Every row gives one point. The last column is the point's height on a tilted bowl or saddle (a function of degree 2), plus a little noise. Along how many of its main directions does it bend up, bend down or stay straight?

Points (12 x 3):
[[  0.7  -3.7   2.2]
 [-36.3   9.4  17.9]
 [  1.8  12.9   3.0]
 [ 14.7 -16.3   7.8]
 [  7.9 -14.7   4.7]
 [ -5.4  -6.7   1.7]
 [ -6.0  17.6   6.8]
 [  0.5   9.7   3.0]
 [-49.6  34.0  58.2]
 [ -9.7  16.0   8.3]
 [ -8.7  -3.3   2.2]
 [-11.4 -29.3  -3.5]]
Directions: 1 up, 1 down, 0 straight

Points (10 x 3):
[[ 21.2  44.1 -18.9]
 [ -5.9  17.8  -2.5]
 [ 12.1   8.1  -2.5]
 [  6.4 -30.9 -38.0]
 [ 11.5  -6.5  -8.8]
 [ 18.4  22.0  -3.7]
 [-13.6 -26.1 -31.9]
 [  6.8   1.8  -2.5]
 [-24.0  -2.6 -19.0]
 [  4.9  10.4   0.6]]
Directions: 0 up, 2 down, 0 straight

Points (18 x 4):
[[  2.8  -3.4 -23.6   1.7]
 [ 12.2   2.2 -11.0   4.9]
 [ -6.1   3.3  13.1  -3.4]
 [-27.8   0.4   7.5 -13.3]
 [-23.1 -25.8 -33.8 -26.6]
 [ -5.3  -3.3  -7.8   3.8]
 [ 36.3   6.2  18.7 -23.7]
 [-31.1   0.5  22.8 -25.4]
 [-10.5  -4.7 -29.6  -6.6]
 [ -9.9  -1.9  27.6 -15.6]
 [ 11.8  -0.6   4.0   2.5]
 [-19.7  -6.4 -24.9  -9.8]
 [  0.6  17.1  10.8  -9.5]
 [-39.1   5.0  12.1 -29.2]
 [ 31.3  15.6  15.5 -21.8]
 [-10.6   6.6  34.0 -26.2]
 [-30.5  12.4  27.4 -35.9]
 [ -2.8 -20.5   3.8   0.1]]
Directions: 0 up, 3 down, 0 straight

Points (18 x 4):
[[  5.8  25.9  -0.7 -13.7]
 [-19.5   2.9  -0.3  -1.4]
 [-27.8   8.6 -24.3  -6.4]
 [ -4.8  18.4   8.9  -8.5]
 [  0.6   1.6  11.3  -2.0]
 [ 17.7 -10.6  -2.9  -4.9]
 [  4.8  -3.4  27.9 -11.8]
 [ 24.8  37.6 -26.5 -47.3]
 [ 33.3  18.0  31.4 -35.2]
 [ 28.4 -11.7 -18.1 -17.0]
 [-27.1   7.6 -12.0  -4.4]
 [  5.7  12.3   9.0  -6.0]
 [  8.1  -1.3 -19.3  -2.5]
 [  1.2  10.5 -18.3  -3.8]
 [  0.7  11.9  11.5  -6.0]
 [-21.5 -32.3  19.4 -21.4]
 [-14.5  40.6 -27.0 -33.6]
 [-11.7  -3.9   5.4   0.6]]
Directions: 0 up, 3 down, 0 straight

Points (18 x 4):
[[-26.2 -18.0 -18.7  19.7]
 [ 14.2  -4.4  -7.2   5.0]
 [ 17.8 -41.5   6.3  31.2]
 [-29.7  17.5   0.6  18.6]
 [ -8.5 -11.8  18.6   8.2]
 [ -6.1 -27.9  -4.2  11.8]
 [-12.8   0.3 -11.8   4.8]
 [  2.7  32.0   8.8  19.1]
 [-14.3   3.7 -16.7   8.1]
 [-20.6 -19.6 -32.5  27.3]
 [ 24.9   2.1 -22.2  19.0]
 [ 11.0   5.4 -33.5  21.1]
 [ 14.3   1.8 -16.3   8.6]
 [ 24.4 -29.1 -12.2  24.4]
 [  4.3   1.2  -2.0   1.1]
 [  0.1  24.6  18.6  15.8]
 [ -7.3   3.1  -7.4   2.2]
 [-45.7  -0.7   8.6  32.5]]
Directions: 3 up, 0 down, 0 straight

Points (23 x 5):
[[-10.9  42.3 -16.8   8.9  37.8]
 [-12.3  -0.4  -9.8   7.9   1.2]
 [ 30.4   2.8   1.5 -23.0  -1.1]
 [  4.1  -4.8 -10.0  -2.8   6.0]
 [ 18.1   0.0  -6.7   5.9   7.7]
 [ -4.3  -0.2  19.4 -16.8   9.1]
 [-41.8  30.1  21.3   2.0  42.4]
 [-14.3  -3.0 -30.7  37.8  -3.4]
 [ 13.5  -2.6  42.4  31.6  19.9]
 [ -9.9 -20.3  13.0  -6.3   8.0]
 [-26.2   1.5   3.7 -21.0  16.1]
 [-12.6  26.3 -12.1 -25.0  19.2]
 [ 16.8 -25.1  45.8  -1.0  27.8]
 [ 50.1   0.4  -2.8  -3.9  11.3]
 [ 10.5  -9.2  26.5  11.4   8.8]
 [  0.8  11.2  16.5 -15.2   6.9]
 [ 10.6 -10.4  -9.6   5.0   8.1]
 [ 11.4   1.7  -3.5  -0.3   4.9]
 [ 17.1 -45.1  -6.9   8.4  36.5]
 [-13.3  -2.1 -12.2   5.0   2.1]
 [-12.8   1.4  23.0 -14.4  12.1]
 [  9.8 -21.7  -5.1 -26.5  21.4]
 [ -8.0   6.5   0.6   7.7   3.6]]
Directions: 3 up, 1 down, 0 straight

Points (22 x 5):
[[ -5.3  17.4 -19.8   1.0  -0.6]
 [-15.2  -6.6  16.7  -0.7  -3.8]
 [ -2.6  20.3 -20.3   2.8  -0.2]
 [ 20.5   5.8  -7.4  16.1 -17.7]
 [ 12.6  -3.1  10.7 -20.2  -7.1]
 [  8.2  12.8   1.5   3.8  -0.1]
 [-13.2 -17.0 -13.1  -3.5  -9.6]
 [ 26.1  20.8  22.2   3.4 -15.0]
 [ 13.1   5.6 -19.4  46.9 -46.5]
 [ -4.6  27.8  14.2  -8.8  10.1]
 [ 10.6 -37.0  -5.9  10.2 -28.3]
 [ 29.1  22.5  24.0 -11.8 -16.5]
 [ -4.5  -0.1   9.7  -2.3   0.6]
 [ 14.5 -16.3   1.2  11.0 -20.4]
 [-13.8 -23.7  -6.5 -20.1  -8.5]
 [ 11.6  37.4  21.3  -5.1   5.4]
 [-28.5  11.8  17.3  30.3 -26.6]
 [-23.4 -36.7  14.4 -15.1 -11.4]
 [-32.4  -4.9  50.5  -0.6 -30.3]
 [-11.4 -13.9  -5.9  -9.3  -4.5]
 [-23.1   3.6   0.5 -31.9  -5.9]
 [ 29.2   0.8 -12.4  16.2 -29.7]]
Directions: 0 up, 3 down, 1 straight

Points (21 x 5):
[[-31.6  12.1  -6.8   4.3 -21.7]
 [-50.3 -24.7  -9.6  15.9 -37.0]
 [ 13.4  10.7   9.1   8.0   1.9]
 [ 17.7 -20.4  10.4  30.4  21.2]
 [ -1.0  -3.0 -24.1   8.7  -3.6]
 [ 13.5   4.3  14.8  -3.0   4.3]
 [-35.4  -4.9  -1.8   6.3 -10.7]
 [  1.9  24.7 -16.0  14.1 -17.0]
 [ 32.6 -17.7 -14.9   8.0 -13.3]
 [-16.8 -18.2 -11.9  11.8  -3.8]
 [-26.3  37.3   4.9  14.4 -31.6]
 [-26.0  21.8 -33.6  -3.1 -34.9]
 [ 12.0  -1.4 -24.5 -19.1  15.8]
 [  7.9  12.8  -5.0  -7.6   0.3]
 [-28.8 -12.7  28.8  -2.8  33.4]
 [-17.4  20.7   1.4  10.1  -9.4]
 [-15.7 -23.8   2.6   0.4   6.8]
 [ -6.2 -25.6  11.6   2.1  15.0]
 [ -7.8 -13.0 -40.6 -11.6   4.0]
 [ 12.3  18.0  12.2  10.4  -0.1]
 [ 14.0  31.5 -15.4 -14.4  -6.0]]
Directions: 1 up, 2 down, 1 straight

Points (23 x 5):
[[  0.4 -57.6  15.6  33.9  51.9]
 [ 37.6  -8.4   2.3   6.7  17.6]
 [ -3.5  10.9 -14.3   7.6   5.1]
 [  7.5 -20.0   0.6 -15.5  11.5]
 [-24.2 -19.9  -2.1 -11.8  17.5]
 [ 39.6  -2.6 -13.4  19.3  19.5]
 [-24.8 -19.5  -3.9 -34.8  28.1]
 [  1.0 -25.6  11.5 -17.9  13.5]
 [-30.7 -17.5  -5.0  11.2  19.8]
 [ 21.4  -5.3  -5.8  -1.3   8.6]
 [ -6.0  29.0  13.9   1.0  13.4]
 [ -8.6 -17.7 -11.4  15.4   8.9]
 [ 25.2 -25.9   9.5   7.6  17.3]
 [ 16.6  -8.3 -15.8  15.7   6.9]
 [  6.7  12.9 -25.9  -8.7   9.5]
 [-28.8   8.7   9.5  -6.2  17.0]
 [  8.7  19.8   7.8  -8.2   8.7]
 [ 19.4  -8.0  19.6  12.7   9.5]
 [  2.4  -6.8  22.2  21.1  10.7]
 [-19.6 -18.1 -16.9 -16.3  16.8]
 [-28.9  -3.9   6.9  -4.0  15.8]
 [-16.6  34.8 -24.6  21.5  19.9]
 [ -3.2  18.7  20.8 -14.8   9.7]]
Directions: 3 up, 0 down, 1 straight
